Each row of a before or after table is a point. One or more steps were done to the points. Then noise was added and the rows were shuffled. The steps act on columns, c1 being the first. Write out the steps. A step turns or swaps two columns, mirrors them in a line or flattens them onto one, adds a multiple of one to another, or multiplies or shifts one. Angles are multiples of 10 degrees, from the lower column toward the higher: turns from -170 to 170, lines from 10 to 170 but not 90. Use the fewest steps. Two steps may share a column if one is a turn and the other turns, adds or multiplies; they go together, in the order done. Otherwise the lowest column goes first.

Before (13 x 3):
[[ 4.8 -5.4  6.8]
 [-2.0  4.7  3.6]
 [ 0.0 -2.2  1.9]
 [-2.0 -4.1  4.1]
 [ 2.0 -4.7 -2.6]
 [-6.5 -3.5 -2.2]
 [-2.7  1.1  3.8]
 [ 4.8 -6.5  4.3]
 [ 6.0 -1.2  1.6]
 [ 6.7  7.2 -1.5]
 [-1.8  1.8 -5.6]
 [ 6.1 -0.4 -1.4]
 [ 1.9  6.9 -2.5]]
After (13 x 3):
[[ 2.0 -5.5  6.9]
 [ 3.0 -1.0  1.6]
 [-9.1 -3.6 -2.3]
 [-3.2 -2.2  1.8]
 [-4.8  1.7 -5.7]
 [ 1.8 -6.5  4.4]
 [ 3.5  7.3 -1.2]
 [-5.0 -3.9  4.4]
 [ 3.0 -0.6 -1.6]
 [-5.2  4.6  3.8]
 [-1.0  6.9 -3.2]
 [-5.6  1.4  4.1]
 [-1.3 -4.6 -2.5]]
Steps: shift c1 by -3.0

Before (12 x 8):
[[-0.9 -1.6  1.2 -1.9 -1.9  2.9  0.6  2.3]
 [ 4.8 -0.7  1.0  1.0  3.7  1.0  1.6  0.5]
 [ 2.4 -0.6  1.5  2.6  2.0 -3.5 -3.8  1.0]
 [ 3.2  1.0  4.4  4.3 -0.6  3.3 -2.1 -3.2]
 [-0.1 -2.3 -2.2  2.4  4.6  3.1 -7.1  0.0]
 [ 4.5 -2.4 -4.1  2.4  5.4  3.0  4.8 -0.3]
 [-1.9 26.8  1.6  0.7  5.6 -0.5 -0.9 -1.6]
 [-0.9  3.3  6.8  3.8  3.6  3.1  1.3  7.4]
 [ 1.8  2.8  4.0 -1.9  9.6  1.0 -4.9 -2.6]
 [ 5.2 -0.7  5.6  3.6  1.0 -3.0  2.9  7.3]
 [-6.7 -1.3  5.4 -0.8 -0.2  1.1  1.9 -1.8]
 [-6.2  0.0  0.6  4.9  0.9  1.0  5.0 -2.9]]
After (12 x 8):
[[ 2.0 -3.3  5.1  2.2  5.3 -0.6 -4.0 -0.3]
 [-2.7 -1.4 -4.1 -0.9 -0.2 -3.8 -1.7 -1.6]
 [-0.5 -2.3 -4.2  3.7  3.5 -5.9  2.5  7.5]
 [ 2.1 -1.0 -0.3  0.9  3.5 -1.5 -1.0  0.7]
 [ 0.0  0.0  0.2 -2.4 -2.1 -3.1 -1.4  2.4]
 [ 0.6  3.7 -3.1 -2.2  9.5 -2.7  4.2 -2.6]
 [ 1.1  3.9 -3.3  2.7  2.0  2.2  0.7  1.0]
 [-0.4  7.4  3.6  2.6  4.6 -1.6  0.1  0.1]
 [ 1.4  1.8 -2.2  4.0 -0.6 -4.8  1.9 -3.3]
 [-0.6 -8.4 -1.6  0.6  5.6 -0.5 25.4 -1.6]
 [-2.3 -5.0  0.0  5.0  1.1 -1.4 -2.2 -2.9]
 [ 2.2 -2.3 -6.6  3.4  1.1 -0.2 -1.9  7.2]]
Steps: multiply c1 by 0.4; turn c2 and c7 by 110 degrees; turn c3 and c6 by -150 degrees

Before (10 x 14):
[[ -1.0  -3.3   2.2  -8.5   1.6   5.5  -2.5  -2.2  -9.3   5.1   0.4   2.0
   -1.0   5.1]
 [ -4.6  -1.2  -4.4   3.5   0.5   5.1  -5.6   4.6  -4.5  -0.4  -1.4  -0.6
    3.8  -2.5]
 [ -0.1  -3.9  -1.7   5.5   1.0   5.8  -3.6   4.4  -0.9  -1.4   5.2   6.2
    0.2  -4.8]
 [ -0.9   0.8  -5.0   7.8  -3.4   1.9  -8.4   0.8   2.0   1.4   2.8   5.4
    0.6   1.1]
 [  5.4  -7.2   1.5  -8.7  -2.8  -4.7 -10.9  -4.3   2.1   7.1  -1.6  -2.9
   -2.8  -4.3]
 [ -6.1   4.4  -5.8   6.9   3.5   1.4  -3.8   5.0   1.8   2.0   1.4   9.2
    2.1  -6.2]
 [  1.9   2.4  -3.4   9.1   6.5   1.8  -3.7   3.4  -2.1  -1.2  -0.9   2.2
   -2.1  -1.4]
 [ -2.5  -6.2   5.4  -6.8   1.6  -0.9   1.1  -3.4  -2.4   0.3   0.7  -5.2
   -1.1   5.3]
 [  0.1  -3.2  -2.4  -9.2   1.8   6.2   0.1   1.7   0.4   1.5  -2.0  -2.8
   -3.4   4.2]
 [  0.3  -8.9   7.5  -5.7  -2.9   0.7  -7.7  -2.0   2.1   8.8  -5.6  -2.4
   -6.0   0.6]]
After (10 x 14):
[[  0.1  -3.3  -2.3 -10.8   1.8  -6.6   0.0   1.6   0.6   1.6  -1.8  -2.9
   -3.5   0.2]
 [ -6.2   4.4  -5.8   7.4   3.5   7.0  -4.1   5.1   1.8   2.2   1.5   9.3
    2.2 -10.1]
 [ -1.0  -3.2   2.4  -6.7   1.6  -6.1  -2.4  -2.0  -9.3   5.1   0.3   2.0
   -1.0   1.0]
 [ -4.8  -1.3  -4.5  -4.1   0.5   5.0  -5.7   4.4  -4.6  -0.3  -1.3  -0.6
    4.0  -6.4]
 [  5.5  -7.2   1.5  -0.4  -2.8  -9.8 -10.8  -4.4   1.9   6.9  -1.4  -3.0
   -2.7  -8.2]
 [ -0.1  -4.2  -1.6   0.7   1.0   7.1  -3.5   4.3  -0.9  -1.3   5.1   6.2
    0.0  -8.8]
 [ -0.9   0.8  -4.9   4.7  -3.5   7.9  -8.2   0.8   1.8   1.5   2.7   5.3
    0.5  -2.9]
 [  1.9   2.2  -3.3   2.8   6.3   9.4  -3.6   3.3  -2.0  -1.1  -0.9   2.2
   -2.2  -5.4]
 [ -2.7  -6.2   5.4  -5.2   1.6  -6.8   1.1  -3.4  -2.2   0.3   0.7  -5.3
   -0.9   1.4]
 [  0.1  -9.1   7.6  -4.1  -3.1  -5.0  -7.5  -2.1   2.4   8.7  -5.5  -2.3
   -5.9  -3.6]]
Steps: turn c4 and c6 by 70 degrees; add 0.7 times c12 to c4; shift c14 by -4.0
